Each wall is flat, endless, passes through zero and stands at right angles to its row. A trip goes straight from one point to another. Which walls does it cross, in order?
(in the rows, 128 means zero)

Walls:
(1): [127 201]
(2): [108 176]
(3): [157 156]
(4): [124 100]
(5): [141 101]
(6): [150 124]
Trips:
[121 169] to [141 173] -> 6
[ 41 162] to [103 114] -> 4, 1, 2, 5
[85 94] to [164 117] -> 6, 3
[ 96 110] to [ 60 145] -> 5, 2, 1, 4
[184  83] to [140  80] -> 3

Walls:
(1): [121 162 100 127 110  64  63 148]
(2): [127  60 135 109 147 135 163 131]
(3): [249  41 153 121 129 123 140 149]
(4): [162 103 184  84 106 172 187  45]
(5): [169 145  85 126 109 150 105  92]
(6): [139 150 132 104 128 144 197 136]
(7): [ 93  51 110 140 107 145 115  70]
(8): [131 150  30 108  69  97 116 116]
(9): [102 151  71 127 120  47 178 101]
Trips:
[119 149 149 106 158 185 113 100] to [ 65 139 156 114 123 145  85 174] -> 7, 6, 5, 4, 1
[142 108  88 120 141 109 113  90] to [173 115  80 143 135 122 144 175] -> 4, 7, 6
[122 104 112 107  95 152 138 138] to [170  91 155 175  73 149 135 123] -> 8, 6
[ 50 196 139 132 148 137 164  84] to [151 172  87 119  53 139 138 129] -> 8, 5, 1

Walls:
(1): [118 120 173 142  81  78 137  90 130  98  91  97  93  60 148  98 175 126]
(2): [133 157 107  59  96  51  98 122 135  77 141 142 165 146 116 138 136 147]
(3): [ 88 164 159  90 128  98 151 115  80 137  54  75  86 119 140  86 149  77]
(4): [127 122 111 104 157  48  83 148 158  69  87 136 214 132 113 110  70 102]
(5): [193 131 147 182 187 109 137 140 191  80 130 166 132 137 157 116 172  84]
(6): [184 101 191 170  65 170 107 140 156 119  85  88 119  86  68 104 140 115]
(7): [164  90 134 194  64  87  84 107 137  82 127  96  84  76  76 115  78 120]
(8): [103  53 159 112 159 102  84 212 143 163 151 116 115 116  86 116 162  86]
Trips:
[156 105 107 155 121 186 125  78  98 182 167 134 169  92 167 148 194 167] to [102 168 109 139 168 114 126 130 157 145  98 130 175 122 118 163 104  66] -> 5, 4, 3, 8, 2
[161 140 155 113 169 101 151 183 163 116 130 104 139 162 112 172 102 110] to [106  64 145  71 124 129  79 142 116 138 136 106 139 110 172 102 138 130] -> 3, 5, 1
[138 113 161 116 170 118  88 178 107 130 129  89 167  75  63 175  88 212] to [163 201 106 178 119 131 186 151 208 110 100 139 159 104 170 109 125 166] -> 8, 5, 1, 7, 2

Walls:
(1): [111 128  84 160  85 142 204 152 117 140 143  57 113 131 139 153 153 122
 173 130  50 114 103  98 110 176 108 133 125 188  95 132 124  58 100 134
 177 169 123 123 147 133 197  30 106 197 150 141]
(2): [157 173 110 114 108 135 130 109 111 130 168 205  89 142 143 154 131 184
 152 102 164 144 149  82  97 111 100 115  80 159 127 135 118 134 141 149
  97 168 113  57 166 123 189 174 140  90 101 141]
(3): [123 140 159  49 119  11  85  85  97 125 133 159 136 183 156 171 153  84
 152 139 102 137  80 212 112 168  63 174 132 108 149 139 104 114 103 198
 135 141  91 121 129 134  93  99 133 171 171 110]
(4): [ 92 195 141 164  89  85 118 140  98 129 104 137 160  73  45 155 119  33
 200 155 203 111 102  53 159 148 144 124  70 106 163 180 129 136 112 109
 132 150 105 142 153 176  81  62  72 156  40  97]
(5): [111 161 113  54 139 103 140 100 124 147 160 112 118 156 170 105 184 135
 143 121 191  92 102 117  97 140 127  90 105  55 166  65 128 142 129 126
 130  82 145 139 171 131 149 187 135 146  88  60]
(6): [ 95 155 195 108 155 166 118 169  96 111 114  13  59 105 151 143 171  68
 128 161 122 211 126 159 128 142 109 134  93 229 179 181 137 107  72 145
 135 146 121 103 129 124 122 167 150  62 137  97]
(7): [ 99 123 112  64 108 130 102  65 122  85 112  98 106  68 179 115 198  91
 108 152 207 101 127 136  90 186 138 168 136  99 134 127 105 146  85 141
 111 118  67 115 106 189  71 113 154 181 121  71]
Trips:
[108  77 106 138 132 118 172 134  70  96 152  76 118 163 144 138 115 135
 154 145  77 150 110 194 124 168 125 116  98 104  88 117 158 109  95 158
 127 141  93 191 173  78 147 123 111  74 117  69] to [ 81 179 155  96 133  82 145 102 162  77  45  97  81 105 170 127  97 110
 124 112 133 161 101 177 125  89 112 110  85 175 155 122 101 110 120  83
 154 177  97 107 102 116 182 148 191 115 133  87] -> 7, 2
[220 139 109 144 143 122 161 159 147 145 104  91 127  88 120 146  87 150
 158  87 195 172 129  63 147  97 177 159 229  75 138 158 151  91 171 131
 105  89  98 110  77 173 160 194 214 178  65  73] to [ 70 160 139 135 103  57 108  87 137  90 101 169 112 120  54 136 214 189
  89 161 154 141 104 162  97 115 205 182 107 106 101  82 128 106 198 143
  38  68 149 119 140 151 134 145  90 118 152 106] -> 3
[ 81  87 120 194 116 139 177 196 127  89 133  97  96 127 115 129  72 132
 127 219 173 118 185 116 116 107 161 177 145 113  62  77 162  32 123 186
 106 159  90  60 142 180 130 115 118 134 126  88] to [134 145 117 149 124 121 135 134 139 107 141 110 192 141 125 151 143 104
  71  99 115 115 161  70  64 131 179 169 107 106 168  91 141 109 133 183
  90 123 135 130 110 163 155 150 108 112 103 111] -> 2, 6, 5, 1
